Each point is reached from the start by the listed moves, each made 0, 1 or 2 times, or once backwards (-1), plus a little noise. Is the number of moves made odd or even? Then give how often each move was made.
(in the rows, 128 means zero)

Moves:
(1): [152 119 132]
(2): [143 152 125]
(3): [125 131 158]
Start: [130 137 116]
Points:
[206 171 149] -> odd (2, 2, 1)
[155 190 140] -> odd (0, 2, 1)
[162 183  80] -> odd (0, 2, -1)

Moves:
(1): [173 133 114 125 124 125 130 128 124 126 136 120 122 125]
(2): [125 164 132 131 122 129 131 130 125 122 132 126 129 125]
(3): [136 128 156 126 130 123 128 131 131 124 129 130 125 131]
(4): [130 124 128 161 128 126 128 133 128 123 130 130 132 134]
(5): [127 132 125 128 176 130 135 135 133 126 127 126 126 125]
(6): [132 126 131 133 128 167 116 127 123 127 131 122 131 124]
(7): [128 125 131 128 129 137 154 124 130 127 130 127 129 129]
(8): [130 124 128 125 127 133 135 162 129 127 127 125 126 128]
(9): [128 131 121 127 126 131 123 123 160 127 124 129 125 134]
(10): [130 129 125 136 133 126 131 130 132 173 123 125 123 130]
(11): [122 125 127 130 128 129 128 132 133 131 174 126 115 124]
Start: [130 115 130 117 138 135 143 143 120 136 140 135 110 133]
Points:
[122 203 149 101 180 126 120 123 159 171 180 130  83 122] -> even (0, 2, 1, -1, 1, 0, -1, -1, 1, 1, 1)
[183 202 184  70 123  76 138 151  76  77 113 136 112 123] -> odd (1, 2, 2, -1, 0, -1, -1, 0, -1, -1, -1)
[133  74 117 196 249 123 148 213 112 221 175 127  92 137] -> odd (0, -1, 0, 2, 2, 0, -1, 1, -1, 2, 1)
[137  82 150 119 191 162 110 158 127 139 183 132  93 128] -> even (0, -1, 1, 0, 1, 1, -1, 0, 0, 0, 1)

Moves:
(1): [142 126 128 118 125 123 123 132 128 124 126 118 125 130 129 119 134 128
 124 123 120 127]
(2): [135 162 135 129 123 120 136 135 134 118 136 126 127 129 128 136 144 126
 129 134 124 123]
(3): [128 112 149 116 132 133 135 117 136 127 122 118 124 122 132 135 137 123
 147 119 127 126]
(4): [137 127 135 155 133 131 122 141 138 134 134 117 132 124 132 121 132 107
 130 128 146 128]
(5): [130 130 128 122 159 124 129 120 135 133 133 144 131 122 130 124 122 142
 136 130 124 138]
(6): [142 130 125 129 123 153 132 123 130 128 123 134 128 126 140 125 119 124
 134 140 113 113]
(7): [139 125 127 130 128 111 158 146 119 139 118 123 121 114 130 128 120 122
 116 121 128 124]
(8): [118 130 137 107 130 135 124 153 128 133 126 135 136 135 132 119 128 130
 133 140 131 125]
(9): [125 121 118 131 125 117 134 113 156 134 132 142 134 138 128 120 135 129
 123 123 140 120]
(10): [124 145 127 127 133 124 116 119 118 158 131 130 132 141 129 115 126 139
 137 113 116 125]
(11): [131 128 124 113 131 139 132 128 124 142 132 108 133 140 109 128 117 118
 120 128 127 124]
(12): [143 122 137 123 122 133 126 131 125 132 136 134 121 123 127 136 124 130
 125 123 140 124]
(13): [132 138 134 128 124 121 123 115 122 121 133 111 162 125 127 112 140 131
 140 132 128 124]
(14): [126 128 128 129 142 135 135 138 112 111 138 130 134 155 137 125 137 130
 135 123 135 131]
(15): [119 129 131 118 126 126 123 113 124 127 142 126 130 129 152 121 115 124
 127 128 131 134]
(16): [131 126 128 130 128 125 125 140 132 126 126 131 140 133 131 147 124 123
 128 123 121 138]
(17): [134 120 114 133 126 130 136 135 125 132 134 136 135 124 132 134 156 119
 129 131 125 140]
(18): [130 123 128 131 123 131 134 135 133 130 137 121 126 131 127 128 124 153
 128 135 128 140]
(19): [129 132 113 130 119 118 127 132 125 127 134 127 127 127 121 123 123 128
 147 123 126 125]
(20): [136 127 129 131 122 108 127 126 110 131 125 129 133 144 119 130 135 117
 132 157 126 132]
Start: [109 138 123 137 137 139 133 126 142 114 135 111 146 121 134 124 125 126
 158 134 112 127]
Points:
[100  88 171  93 249 159 182 231 138 169 186  73 176 150 153  95  35 128
 184  76 193 155] -> odd (-1, -1, 1, 2, 2, -1, 2, 2, 0, 0, 2, 1, 0, 2, 1, 1, -1, 1, 1, -1)
[218 162 176 158  77 112 214 116 139  76 133  71 134  93  98 170 134 103
 239 198 110  69] -> even (-1, 2, 2, 0, 0, 2, 1, -1, 0, -1, 0, 2, 1, 0, -1, 0, -1, 1, 2, 2)
[212 181 123 167 188 163 216 190  97 166 172  87 141 164 108 129 104 135
 108 114 131 113] -> even (0, 1, -1, 1, 1, 1, 2, -1, 0, 1, 2, 2, 0, 2, -1, 0, 0, 1, -1, 0)
